Every row gives one point. To make a cloud, some directions were put in groups of two or more. Within a group, all points are equally far from the middle, so they leave a hole (a ring in 2 directions, a hollow ball in 3). The other directions are filled evenly. Then the cloud was stretched, turned, moved and blurred a little. Count the holes, and give their numbers of directions, smallest first.

Cloud (14 x 2):
[[ 22 -53]
 [ 32  26]
 [ 52  -4]
 [-41  28]
 [-28  55]
 [ 27 -24]
 [-24 -26]
 [ -6 -50]
 [-56 -24]
 [ -1  10]
 [ 47  -8]
 [-57 -61]
 [-17  60]
 [ -8  26]]
Holes: 0

Cloud, 28 rows:
[[ 57 -27  28   6]
 [ 64 -42  -6 -14]
 [ 79   9 -10  61]
 [-54 -28 -22  56]
 [ 15 -24 -19  55]
 [ -3 -34   8  37]
 [ 32  10 -36 -41]
 [-16  12  17 -31]
 [ 32  57 -47  -1]
 [-60 -16 -65 -18]
 [-19 -50  32 -36]
 [  8  21   6  -5]
 [  4   3   1 -37]
 [ -2  -7 -10   5]
 [-45  51   0 -43]
 [ 38 -55 -44  69]
 [ 44  60 -17   2]
 [-55  28 -13  32]
 [ 37 -16  22 -44]
 [-23 -44  -9 -28]
 [-45  26  36  13]
 [ -4  10 -24  28]
 [-19 -70  16 -38]
 [-58  -7 -40  88]
 [ -6 -37  15  -1]
 [ 44  35 -23 -27]
 [-23  -9 -89 -17]
 [-52   2  53 -50]]
Holes: 0

Cloud, 57 rows:
[[ 33 -14  55 -50 -21 -23]
 [ 38 -22 -11  34 -12 -40]
 [ 18 -36 -80 -25  46  -8]
 [ -6 -30 -91  -7  38   0]
 [-22 -39  -9  23  -4 -36]
 [ 10 -87   8  10 -19 -47]
 [ 36 -50   9 -48 -39  62]
 [ 13 -26  37 -21 -54 -39]
 [-20  11 -66 -20 -14  10]
 [ 54   4 -56  10 -66 -33]
 [ 19 -53  -5  11 -35   0]
 [-38  18 -43 -44  31  19]
 [ 13  21  64 -50 -48 -32]
 [-88 -32 -19  -5   0 -30]
 [ -6 -42 -23  -9  -4  -9]
 [ 15 -66  31 -43 -48 -20]
 [-10 -93  20 -33  -7 -11]
 [-11 -10 -19 -25  -4  58]
 [ 46  -5  34 -45  10 -30]
 [  6  27  59 -71 -27  58]
 [ 79  36  12 -12 -29  23]
 [-18 -48 -31 -91   4 -14]
 [ 19  23 -17 -32   0 -52]
 [  3 -18  12  26  -9 -19]
 [-41 -38 -56  19   3 -52]
 [ 17 -25 -30  45 -14 -42]
 [-59  20  12 -68  42   5]
 [ 23  28  12 -23  -5  81]
 [ -4 -80 -15 -10   8  57]
 [-21 -31  38 -40   4   0]
 [ 17   7  16  13  21 -53]
 [-64  25  11 -50  40 -21]
 [  4 -36 -47  36   8 -84]
 [-26 -17  22  13 -51  36]
 [-16  10  17  28  15   8]
 [ 23   3  48 -33 -20  38]
 [ 21  56  33  -7 -25   9]
 [ 19 -67 -50   7  19  72]
 [ 34  37  13 -22   3  62]
 [  9 -42 -14 -66  39 -14]
 [-31 -20 -53  33   0  -7]
 [ 13   4 -74 -63 -17   4]
 [-33  49 -39  31  19 -37]
 [  1 -11  36  27  37  13]
 [ 12  45  -4  39 -51  28]
 [ 30  88  -5  45 -22   2]
 [-20  -5  49   8 -30  38]
 [-20  27  22 -34 -25  10]
 [ 64 -22 -23   4   4  31]
 [-29  29   6  -3 -20 -11]
 [-30  56  78  16 -44  -2]
 [-18  23  37  35 -11 -27]
 [  8 -45  57 -36 -19   4]
 [ 39 -33  12 -53  38 -21]
 [ -9 -17 -95  12   2 -16]
 [ 44 -50  -4 -21  14 -16]
 [-44  -4  27  -1 -21 -58]]
Holes: 0

Cloud:
[[-60 -11 -29  -1  35  -8   3   6  38]
 [ 69  39   2 -12  23 -11 -20   2 -42]
 [ 10  24  -5 -20   4 -23  -7  50 -39]
 [ -4  11 -24 -10  19 -22   6  31 -51]
 [-27 -22 -37  17  18  23  63 -23  -9]
 [ -9 -45 -15  -6  11   7  56 -22 -42]
 [-12  48  -5 -10   1  -3  21 -39 -33]
 [ 34  22 -16 -57  62 -43 -47  17 -72]
 [-60  16 -19  12   8 -30  -1 -12  44]
 [  8  32  12 -39  28 -35 -47  13  -1]
 [ 16 -15 -10 -26 -16  36   2  34  -1]
 [ -1  -4 -24 -18  19 -54  22  -6 -20]
 [ 42   6  25 -21 -10  26  11  30 -58]
 [-77  -2  22 -12  30 -15   8  14 -52]
 [ 60  45 -10   1 -48  -6  -8   5  25]
 [ 20  33 -21 -37  58 -37 -33 -51 -49]
 [ 69   0 -31 -20 -26 -10 -31   7 -41]
 [ 62  17  11 -35   4 -32   3 -18  29]
 [  2 -33  -3   1 -38   5 -19 -21 -30]
 [ 23  -8 -45 -31 -12  26 -24  21 -60]
 [ 38  24 -22 -39  24 -13 -60  16  -2]
 [ 15 -68   0 -11 -30 -22  10  31  57]
 [-11 -58 -18   5 -41  21  48   9  60]
 [  4  26 -10 -21   7  51  16  24   6]
 [-50   6  -1 -56   7 -30  21   7 -26]
 [-19 -30 -16 -12  68 -27  18  45  33]
 [  5 -19 -24 -36  33 -16  -8  56 -65]
 [ -2 -35 -40 -31  42 -37  23   0 -45]
 [ 64   2  10  -4   2  -8  -6 -20   8]
 [ 36   1   8  33  28  26  26  -6  24]
 [ 56 -81  -2 -17   3 -37 -29  14   9]
 [-72  28  14  17  34 -37  16 -13  16]
 [-18  13  -5 -53  22 -31  22  49  14]
 [-38  58  -9  51  43 -11  20 -50 -38]
 [  4  36 -25  47  29   6   1 -46  -6]
 [-33  34 -38 -16   4  -6  -2  28  -9]
 [ 55  -9  -4 -25   8 -13 -56  20 -56]
 [ 15 -13 -11  25   3   7 -13  19   6]
 [ 15 -37   9 -11   6   0 -39  18 -13]
 [ 10 -32  33  16 -44  10  71  10  15]
 [ -1 -21   4  -3  47 -57  -2  42 -31]
 [-19  44 -64  18  10 -21 -15  36 -10]
 [ 28 -52   9 -20 -37  43 -12  71 -43]
 [  1  -9   9  -9  53 -10  18  27  -4]
 [ 25 -10   6 -15  45 -62  28 -15  52]
 [ 39  15 -35  14   8 -17  10 -37  12]
 [ 45  16 -37   7 -33  -7  43  19 -11]
 [ 37  19  30 -13   7  25  -9  16  -4]
 [-14 -24  34  10  37   6  -9  15  15]
 [ 12   4  26   7  34 -18 -17  21 -52]
 [ 11 -95  16 -31 -18  17  44   4 -17]
 [ 21 -39 -22 -19 -22  43 -10  60 -47]
 [-33  16  -6  -7  32 -31  30 -38  26]
 [-57  -3  35  61  34  42  18 -27 -67]
 [  6  78  -8 -10  39 -23 -13 -22   6]
 [ 47 -10 -16  33  14  23   1   4  -9]
 [ 12  48 -12  13   4  -6 -15  15 -48]
 [ -6 -26  10   3 -64  33 -10  -5 -49]
 [  5  38  17  41  50  37   7 -22 -19]
 [ 61  50 -11 -33  12   1  -9 -27   0]
 [-57   3  12 -48  37 -18 -10   7 -41]
 [-10  27  -1 -12  54 -45   1 -12  30]
 [-25 -19  15  -8  12 -23 -33  30 -59]
 [ 25 -28 -19 -19  48   0   7  23 -32]
 [-37   6  -4 -14  18 -44  16  20  15]
 [  0 -21 -10 -62 -20 -14  19   4   9]
 [ 10  40 -33 -24  33  -7   6  31 -57]
 [-39  55 -16 -20  14   1  15 -26  -5]
 [  7  27  -3 -32  77 -32  -6 -38 -32]
 [ 14  34 -41  21  11 -10 -26   2  18]
 [-35  27 -18  14  52  10  23 -27 -12]
 [-14  20 -39  -9  51  -7  20  14 -38]
 [-18 -30  32 -25  72 -13  30  31  10]
 [-16  -5  18 -29  35  11   3  -7   9]
 [ 39 -26 -43   9 -21  -7   6   0  56]
 [ -8 -33  -1 -15   5 -57  26  -8  55]
 [-26   9 -23 -36   3  -1  33   8 -34]
 [ 20  39   9  -7  -3  41  30  45 -46]
 [ 62   8 -26 -20 -17 -13  45   6  24]
 [ 24  23 -10  -1  67  13  14  -9 -31]
 [ -6  36 -27  -8 -50 -36 -41 -24  -4]
 [ 23  38 -65 -41   4 -32  -9  16   1]
 [-32  66  -9  19  12 -29 -24 -26   4]
 [ 47  -9  -4  40 -10   8  32 -27  20]
 [ -8  41 -43 -13 -19 -25  -5  -5   6]
 [ 42 -23 -27 -67  37 -63 -21 -18 -51]
 [ -3  36 -30 -20  25  16  51  -5  -5]
 [ 43  25 -13  -1  29 -28   5  -9 -15]
 [-34 -47  10  11 -17  18  48  22 -15]
 [ 23 -26   4 -26  31 -32  30 -31  21]
 [ 23 -17 -61 -45   0 -10 -11   4 -35]
 [-28 -19   6 -25  35  11 -22 -23 -21]
 [  5 -14 -32 -63   7 -18  30 -12 -36]]
Holes: 0
